Rows are points. Before rounding, the points of a table are all equally far from one centre. They may lie mostly on one side of it. Write the centre, to within rounding.

Points, 8 rows:
[[ 16.2  14.5]
 [ -4.1 -14.4]
 [ 12.2 -16.9]
 [ -3.6  14.2]
 [  3.4 -17.6]
 [ 23.3   5.1]
 [ 22.5  -7.5]
 [ 24.0   2.2]]
Centre: [ 6.5 -0.2]

Points, 11 rows:
[[ 21.0   2.7  -9.8  19.2]
 [ 28.1  -1.4  -5.2  11.1]
 [ 22.6 -15.5 -10.3   5.8]
 [ 23.7   4.5 -11.3  14.1]
 [ 16.5  -5.0 -10.3  22.4]
 [ 18.6   7.7  -9.2  18.3]
 [ 27.3   1.7  -1.0  11.2]
 [ 20.3  12.3  -9.4   8.7]
 [ 14.3  14.9 -10.4   3.3]
 [ 23.5 -13.2  -0.1  -1.4]
 [ 11.4   7.7 -10.2  20.7]]
Centre: [ 9.6 -2.6 -4.2  5.6]

Points (13 x 8):
[[ -2.3  -5.8   9.5   1.1  20.0  -8.1  -3.6  25.8]
 [ -2.9   2.6  22.5  25.6   8.3   6.0  -0.9  10.2]
 [ 22.2 -29.3  15.9   4.7  11.7  -3.0  -8.0   0.2]
 [ 10.6  -6.2  19.5  12.5  10.4 -10.3  10.4  22.9]
 [  5.5  -8.8  -0.5   3.0  16.9   7.2  12.0   4.5]
 [  6.2   3.5  27.9   7.8  11.7  -2.4  -3.3   1.4]
 [  6.3   1.2  16.6  21.5  23.6   6.9  -6.3   0.5]
 [ 23.2  -4.6  17.3   7.8  22.1  -9.4 -10.1  21.9]
 [ 25.0 -22.2  11.2  20.7  20.2  -8.3   5.0   7.7]
 [ 18.9  -0.2  18.0  21.9  16.1  -8.4  12.0   8.9]
 [ 11.0 -16.6  14.3   6.0  22.6   5.0  -9.2  -2.7]
 [ 16.5 -13.0  -0.5   9.0  21.4 -16.8  15.3  -4.6]
 [ 16.5  -7.0   0.9  17.0  24.0   3.2 -20.0  29.8]]
Centre: [  9.9  -4.6  -5.9  17.7  -4.0 -13.4 -14.0   4.8]

Points:
[[  0.5  -2.3  21.0   5.3 -23.4   6.9  -0.5 -32.3  -8.3   4.5   3.9  -9.9]
 [  8.5   3.3   1.8  12.6 -35.6   2.5   5.2 -31.3   4.5  -4.5   2.0  -8.1]
 [ 13.4  -5.3  18.8  10.1 -25.1  14.3   4.2 -24.9   1.7 -21.2 -10.2  11.9]
 [  9.4  -5.9   9.5  10.4 -17.9  17.6   4.8 -42.8  -0.4 -13.7  -3.8  13.4]
 [ 11.1   4.8  12.3   7.1 -13.6   9.4  -9.5 -29.7  -4.3  -0.9  -8.7 -11.7]
 [  8.1  -2.9   7.7   2.4 -11.9  11.7  -7.5 -25.8 -12.8  -1.3  -7.6 -16.9]
 [ -2.0   7.4  13.5  -8.2  -9.2   4.4  -5.2 -27.6  -4.4  -7.7   6.3 -16.6]
 [ 22.1   2.3  11.6  19.4 -20.3  -1.3  -2.6 -18.7   0.5   5.1  -7.8  -2.5]
 [  7.3  -7.0  28.2   0.8 -23.3  11.1  -6.2 -25.7  -9.5   0.0 -11.8   7.7]
 [  6.9   9.4  -0.9  -4.7 -18.1 -10.8  -8.3 -35.2  -0.7  -8.7  -9.9 -10.8]
 [  8.9  -7.3   1.7   4.1 -33.1  23.1   2.2 -18.3 -16.5 -10.9 -17.2   2.0]
 [  7.8  -3.9  16.9   0.9 -24.2  13.0  -3.0 -37.5  -0.5 -15.0   1.2   7.8]
 [  7.6  -3.1  16.6  10.3 -16.6  11.4 -13.7 -31.5  -7.8   2.1  -8.6   0.7]
 [ 14.0  -1.0   8.4   8.3 -26.8   0.0   7.7 -33.7   3.8  -7.0  -0.1 -11.2]
 [ -2.2  -4.0   6.8  21.4 -33.4  14.3   1.7 -20.5  -1.1  -9.9  -7.3  -6.6]
 [  9.1  -9.8  11.8  18.9 -12.2   8.9   3.1 -31.6   5.6  10.4 -13.7   1.4]
 [  8.9 -14.6   7.9   7.9 -21.9  13.0  -3.8 -33.0   5.7   2.8 -16.6  13.8]]
Centre: [ -3.7   4.2   0.4   1.3 -12.2  -0.3  11.8 -15.3  -7.7  -2.9  -5.7  12.7]

Points:
[[ -0.3 -10.1  19.8  -0.2  -1.5   9.5 -22.8  -4.5 -34.0   3.4  -4.2  -1.5
    7.1 -19.5 -20.3   3.0 -14.4   6.3]
 [  5.0   2.8   4.7   1.9  -8.4   9.8 -24.2 -10.9 -12.1 -16.4  -4.7  13.0
   23.3 -10.6 -24.7   0.1   1.5  15.2]
 [ 17.5  -7.5  26.0 -17.2  -2.8   3.8 -15.7  -9.9 -26.2  -5.8  -8.5   4.6
    2.0 -15.1 -23.4   3.0   1.5  13.3]
 [  1.6  -4.9  11.9  -9.3 -20.6  16.0 -22.2  -7.2 -25.2  -4.1   3.4   9.6
    1.2  -3.2 -31.5  -1.2  -5.6  15.5]
 [  0.3  -7.9  19.8 -18.9   1.2  21.4 -19.6   5.8 -27.3  -7.2  -4.4  15.9
   14.5 -15.9 -28.7  -4.0 -10.2  17.7]
 [ 13.2  -2.7  23.2  -0.5  -8.2  15.3 -10.1  -5.8 -16.6  -5.9  -5.5   6.5
    0.0  -7.3 -26.6  -6.1 -24.0  19.9]
 [  9.4 -10.7  29.4  -6.6  -7.6  23.3 -16.8  -8.0 -18.3  -7.5   0.2   8.1
    9.3 -16.7 -27.6 -10.9  -2.8   7.6]
 [ 10.5 -12.4  28.2  -3.0  -3.7   3.5 -19.6  -6.5 -18.0  -3.9  -0.8   5.1
   17.6 -15.0 -19.5  -6.9 -23.8   7.3]
 [  0.2   1.4  13.8  -2.1 -13.5   7.8 -22.1  -1.8 -24.8   4.5   1.4   9.0
   12.9 -16.5 -25.3  -5.2 -17.7  17.5]
 [ -1.0   2.6  11.1   6.3 -10.6   9.4 -22.4  -9.7 -23.8  -1.0   3.4   8.7
   17.3 -19.6 -20.6  -9.6   0.3   6.2]
 [  7.6   7.2  12.5   4.7   3.5   9.0 -22.7 -15.2 -25.3  -6.5   3.6  13.2
   20.9  -9.3 -11.2   2.9 -20.8   3.2]
 [  1.9 -10.6  21.6   6.1   4.3  12.2 -24.7 -10.6 -20.3  -1.8  -9.1   4.5
   19.7 -14.1 -14.8   9.2 -11.6  16.9]
 [  8.4   1.5   7.6  -2.0 -10.6   2.9 -29.1  -8.5 -25.8  -6.8   4.2  16.2
   19.1 -13.1 -15.1  -8.0  -7.0   4.0]
 [  5.0  -6.3  19.0  -4.4   4.4  16.6 -12.5  -9.3 -24.7 -13.4 -12.0  10.0
    4.1  -5.1 -31.8   2.9 -17.0  17.7]
 [  5.5   5.7  17.0  -0.9  -9.2  27.5 -20.1  -9.8 -20.6  -3.8  -5.5  13.1
   15.9 -10.5 -15.3   7.2 -16.1  21.1]
 [  4.7  -3.3  13.7  -8.5  -9.6  22.7 -18.8  -3.0 -22.8  -3.1  -3.7   5.6
   10.5 -18.3 -37.0  14.5   3.5  14.4]
 [  8.6  -4.3  15.7  -8.9  -4.0   7.3 -23.6   1.5 -34.4  -1.1  -4.2   2.3
   16.8  -7.4 -20.2  -8.6  -9.8  19.2]
 [  7.4   1.1  10.5   9.5  -3.6   7.2 -18.3 -11.2 -23.2  -9.0  -1.0  17.7
   18.1  -4.1 -28.1   0.3 -10.1  17.2]
 [  0.9   0.6  16.8  -1.9   4.9  10.5 -14.2  -4.6 -22.0 -11.3  -8.1   6.0
   14.7 -19.7 -27.8 -13.1  -9.1  17.4]
 [ 13.6  -2.3   2.4  -0.6  -4.5  11.8 -28.4   5.2 -20.1  -5.8  -9.6   5.0
    4.1 -14.2 -28.3  -8.0  -4.4  12.5]
 [  5.9 -17.1   8.9  -5.8  -8.0  26.6 -20.6  -9.6 -13.2  -6.9   7.9  11.6
   23.9 -18.6 -17.4  -5.2 -15.5  13.8]
 [ -4.1 -10.7  22.2  -7.1  -4.8  14.2 -27.0  -5.4 -15.3  -2.8   0.5   9.3
    3.2   1.8 -27.7  -0.7 -19.1  19.0]
 [ 12.4  -3.6  22.2   2.0   6.0  16.5 -26.7  -1.8 -28.8  -8.4   8.7   8.3
   15.5 -14.7 -28.4  -0.2 -11.7   6.1]
 [  1.8   0.5  16.3  -5.4 -12.4  14.6 -20.6  -1.2 -33.8  -2.3   5.2   0.4
   17.9 -14.8 -14.4  16.7 -18.4  21.3]
 [ -3.2  -0.5  15.4  -2.7  -6.7  16.4 -33.3  -2.7 -23.4 -10.7   1.5  17.1
   15.5 -10.2  -7.7   3.5 -19.4  16.2]]
Centre: [  3.4  -4.7  10.5  -7.4  -0.8  10.7  -3.6   7.3 -10.8  -6.8   6.2   6.5
   8.0  -5.6 -10.0   7.8  -4.3   4.2]
